Each wall is flat, endless, passes through zero and stands at right angles to its row. A trip goes straight from one point to another. List the walls that it crosses, first one first.

Walls:
(1): [-1.1 -5.1]
(2): [-2.7  2.7]
(3): [-2.3  9.3]
Trips:
[0.2 5.0] to [5.6 0.7] => 2, 3
[ 2.0 -4.3] to [ 0.2 -5.0] => none
[ 3.5 -1.2] to [ 3.5 -9.1] => none
[-2.0 -1.4] to [-1.7  1.8] => 3, 1
[-8.9 -3.2] to [2.5 6.0] => 3, 1
[1.2 0.5] to [-2.5  4.6] => 2
[ 3.2 -4.7] to [0.2 1.8] => 1, 3, 2
[-2.1 -0.9] to [ 1.7 -1.2] => 2
[-13.1  -1.5] to [-6.0 -0.4] => none
[ 0.2 -9.4] to [3.4 2.2] => 1, 3

Walls:
(1): [-10.3   4.3  -1.7  -4.6]
(2): [-3.1 -0.4  1.6 -0.4]
(3): [ 6.0 -3.6  5.9 -0.1]
(4): [-4.1 -7.3 -1.6 -1.8]
(5): [ 4.1 -2.5 -4.6 -2.7]
(6): [-0.5 -4.5  3.8  0.2]
Trips:
[ 3.2  1.1 -0.7 -4.7] to [ 4.0 -0.4 -2.4  1.3] => none
[ 0.8 -3.1  2.3 -3.3] to [ 2.0 -1.4  2.1  5.4] => 5, 2, 4
[-1.5 -4.7 -0.6 -8.2] to [-1.9  2.6 -0.2  0.4] => 3, 6, 5, 4
[ 1.8  4.0 -2.1 -0.1] to [ 4.9 11.6  1.0  3.5] => 1, 5
[ 1.7  6.8 -0.9 -8.2] to [ 2.1  4.5 -1.2 -3.3] => none
[  2.4  -2.0  -2.2 -11.0] to [ 1.5 -4.0  6.3 -1.3] => 6, 1, 2, 5
[1.3 3.4 6.5 1.5] to [-3.7  4.9 -1.2  1.4] => 1, 6, 3
[-1.9  2.9 -0.2  3.9] to [-1.9 -3.8  7.8 -2.8] => 6, 3, 4

Walls:
(1): [ 6.9 -4.9 -5.2 -1.1  0.9 -1.2  3.2  7.4 -1.0]
(2): [-1.2 -1.6 -2.9 -5.2 -1.7 -8.8 -0.8 10.4 -8.4]
(3): [ 4.6 -8.8  0.1  4.5 -1.3  9.3 -5.7 -0.6  7.6]
(4): [-3.1  5.9  6.9 -1.4 -0.8 -4.0 -3.1  7.3  4.4]
Trips:
[-1.4  2.4  4.1 -5.7  5.9  0.8 -3.2 -2.8 -0.4] to [ 0.1  7.7 -5.2 -0.4 -8.7 -0.7 -2.8  4.3 -0.5] => 2, 1
[ 3.3 -2.2 -4.3  0.0  1.2  2.9 -2.6  0.9  3.2] to [ 0.4 -0.9 -4.3  0.3 -0.9 -8.6  1.3 -0.9 -6.2] => 2, 3
[-1.1  2.7 -4.7 -0.8  9.2  3.6  4.3 -0.6 -2.4] to [-4.3 -3.1  0.2 -2.1 -1.4  9.9 -2.3  3.2 -5.2] => 3, 2, 1
[-5.8  4.0 -1.3  1.2 -9.1  2.2  0.0  1.3  2.3] to [-1.1  0.5 -7.1 -0.6  2.6  0.0  3.8 10.0 -1.0] => 2, 1
[ 5.0 -0.4  2.5  0.1  6.4 -2.6 -1.4 -3.1 -2.1] to [-0.4 -0.1 -2.3 -3.3  7.4 -1.1  0.2 -5.2 -2.9] => 1

Walls:
(1): [ 1.0  1.0 -9.5 -5.4 -2.4  9.6 -7.8  0.6 -0.3 -3.0  7.3 -6.3 -3.1 -1.6]
(2): [ 0.8  6.5 -1.1  4.2  3.4  6.9 -0.1 -0.3  3.5 -2.0 -2.8  7.4 -0.5  2.2]
(3): [-3.8  2.4  1.9  1.7 -0.1  7.0  4.8  0.0  2.6 -3.4  0.6 -1.0 -2.1 -6.8]
(4): [-1.5 -2.7 -1.9  1.2 -4.5 -4.0 -3.6 -0.9 -1.8  4.4 -4.5 -6.4  1.4  6.6]
(5): [ 1.5  2.1  2.3  3.1 -5.4  5.1  5.6 -2.1 -7.9  5.9 -1.3 -3.7  6.1 -0.5]
(6): [-6.4  6.7 -0.8  0.6 -7.7 -2.0 -7.6  2.6 -1.5  8.4 -1.7 -2.7  5.9  0.6]
(7): [-3.8 -3.7 -4.8 -3.8  2.6  3.8  0.0 -3.0 -2.2  0.3  3.4  0.4 -6.2  0.2]
Trips:
[ 0.2 -3.4 -5.1  1.7  6.2 -2.3 -8.1  0.6 -3.5 -1.3  3.3 -2.5  2.8 -0.3] to [-0.9  2.4  0.4  0.9 -7.9 -1.8  1.6  1.1 -1.9 -4.9 -1.8  2.6 -0.4  0.2] => 7, 5, 1, 3, 2
[10.0  4.7 -6.8  7.4  7.5 -1.2  6.0  1.1 -2.4  3.2 -3.0 -0.5  1.9  1.7] to [ 6.1 -6.6 -3.4 -2.0 -0.6 -0.1 -0.5  1.4  0.2  0.2 -1.7  2.3 -0.4  2.7] => 4, 5, 7, 1, 2

Walls:
(1): [-0.5 -2.1  2.5  0.3 -2.6 -4.4  9.7  0.9 -3.8  2.7 -2.7  9.7 -3.0 -1.3
 -4.4 -0.1 10.3  4.6  4.1 -1.5  4.1  0.1 -1.4  5.1]
(2): [ -3.6   0.0  -8.0  -5.1   1.0   1.8   3.9  -0.5   0.2   1.0   5.6   3.7
  -1.7 -11.4  -5.1  -2.2  -1.6  -0.8  -2.2  -6.8   3.3   7.9   0.2   3.6]
(3): [ 6.1  0.0 -5.0  7.8  3.4 -1.5 -5.0 -5.5 -6.5 -4.2 -2.4 -2.0 -2.3  5.0
 -6.5 -8.7 -2.0 -5.6 -2.9  0.1  3.9  4.0 -5.7 -2.5]
(4): [-3.6 -7.2  1.6 -3.8  5.5  5.8  0.2 -1.5 -0.5  0.8 -1.7 -0.8 -1.8  0.8
  2.1  1.2 -1.3 -0.2  2.4 -0.9  0.2 -0.1 -2.5  0.7]
(5): [ 1.8  0.6 -1.6  1.8  0.6 -2.0  2.3 -0.7 -3.4 -0.6 -1.5  0.1  2.0 -0.4
 -0.2  0.6  1.4 -6.6  1.9  1.2 -1.0 -5.6  0.7  3.0]
(6): [ 3.7 -2.6  9.3 -5.1  0.4 11.1 -0.1  3.2  2.8  2.4 -3.9 -3.2  0.3  2.6
 -0.2 -0.3 -4.7 -3.5 -0.5 -2.3  1.1 -5.0  4.6 -3.2]
(7): [ 1.0 -4.5 -4.5 16.0 -6.9 -6.1 -2.8  4.6  4.2 -0.9 -3.5  0.6 -3.9 -1.3
 10.6 -0.7  7.1 -9.9 -0.1 -1.5  4.2  0.5 -7.9  0.5]
Trips:
[10.0 -4.7 -1.2 -0.3  2.1 -8.5  5.4 -6.1 -3.0  1.0 -5.7 -2.2 -4.5  0.3
 -2.7 -4.7 -3.1  2.3  4.4 13.5  1.0  4.6  3.8  1.6] to [-1.9 -5.1 -3.9  1.1  4.5 -3.8 -0.5 -0.1 -4.5 -1.6  2.7  6.5  2.8  7.1
  3.7  0.1  3.3 -5.7 -2.7 -6.2  7.3  1.6  4.6 -1.6] => 7, 4, 2
[-3.7  4.3 -5.8 -0.7  0.1  6.0  2.2 -2.1  0.1 -0.6  0.7  0.4 -1.8  0.5
  6.1  1.6  6.6  2.0 -1.7  3.5  3.5  3.0  0.3  3.6] to [-9.5 -5.1  1.2 -3.5 -0.3  0.2 -2.1  8.5 -0.6  4.0  2.6 -3.2 -2.6  0.8
  1.0  0.4  1.3  2.1  1.9 -8.4  1.2  2.4 -4.6 -5.2] => 6
[ 0.1  7.7  1.2 -1.0 -6.7  1.0  3.5  0.4  1.6 -0.5  4.2  0.6 -4.6 -4.1
  7.5  3.9 -1.6 -6.8  2.3 -1.3 -0.5  1.4 -2.8  1.6] to [-6.1 -1.7 -0.7  0.8  0.6 -3.8 -2.9 -0.9  1.5  2.8 -2.1 -3.3 -0.7  9.1
 -4.4 -2.0 -6.5 -3.0 -0.2  4.1 -5.1 -2.4 -3.4 -4.2] => 2, 6, 3, 4, 7
[-2.6 -4.2 -3.3  8.6  1.7 -0.9 -4.8  1.4 -0.5  8.2  4.8  1.5 -1.4 -1.5
 -0.7 -0.1  3.3 -0.4 -7.4 -4.1  1.6  2.9 -2.1  0.3] to [-3.5 -7.2  5.5  2.6  2.9  0.0 -1.6  1.0  6.9  3.2 -5.6  5.7 -9.7 -7.0
 -2.7 -3.6  6.3 -6.3  3.7 -5.0 -2.7  0.8  2.1 -5.5] => 4, 6, 3
[-0.9  3.4 -0.3 -1.0  4.5  0.1 -3.7  4.6  1.2 -1.2  4.6  0.2  1.7  8.0
  4.0 -0.6  0.9 -2.2  4.6  4.4  3.9  4.6 -7.8 -3.1] to [-4.5 -3.4  2.9 11.2  6.2 -1.9 -2.2  8.2 -2.7  3.5 -0.6  8.0 -1.5  0.0
 -0.1 -3.8 -1.9 -0.1  8.1 -0.1 -4.0  2.7 -5.0 -5.4] => 1
[ 1.5  0.9 -2.6  1.4 -1.1 -3.8  0.7  4.9 -5.6 -1.5 -2.2  2.1  2.3  2.7
 -6.3 -2.3 -1.2 -6.0 -4.2 -0.4  8.9 -6.1  3.0 -5.2] to [ 2.2  2.5  1.1  2.3 -0.7 -3.3  3.4 -1.0  3.8  7.0 -0.3 -2.8  4.0 -1.1
  3.8  3.1  5.6  3.5 -3.7  0.1 -3.4  1.3  0.9  1.1] => 6, 3, 5
[ 2.5  0.5  2.8  3.0 -2.1 -5.0  2.1 -3.5  4.4  1.1  9.2 -0.3  1.7  0.4
 -0.9 -7.2 -0.3 -2.0  6.9 -4.3  1.0 -3.3 -8.2  0.6] to [ -2.4   3.2  -4.0  -1.6   3.4  -2.1   2.2  -2.4   2.6  -5.7  -4.4   1.0
   0.0   0.0 -11.2   4.9   0.3  -4.2   6.7   4.8  -5.9   0.7  -3.2   7.8] => 7, 4
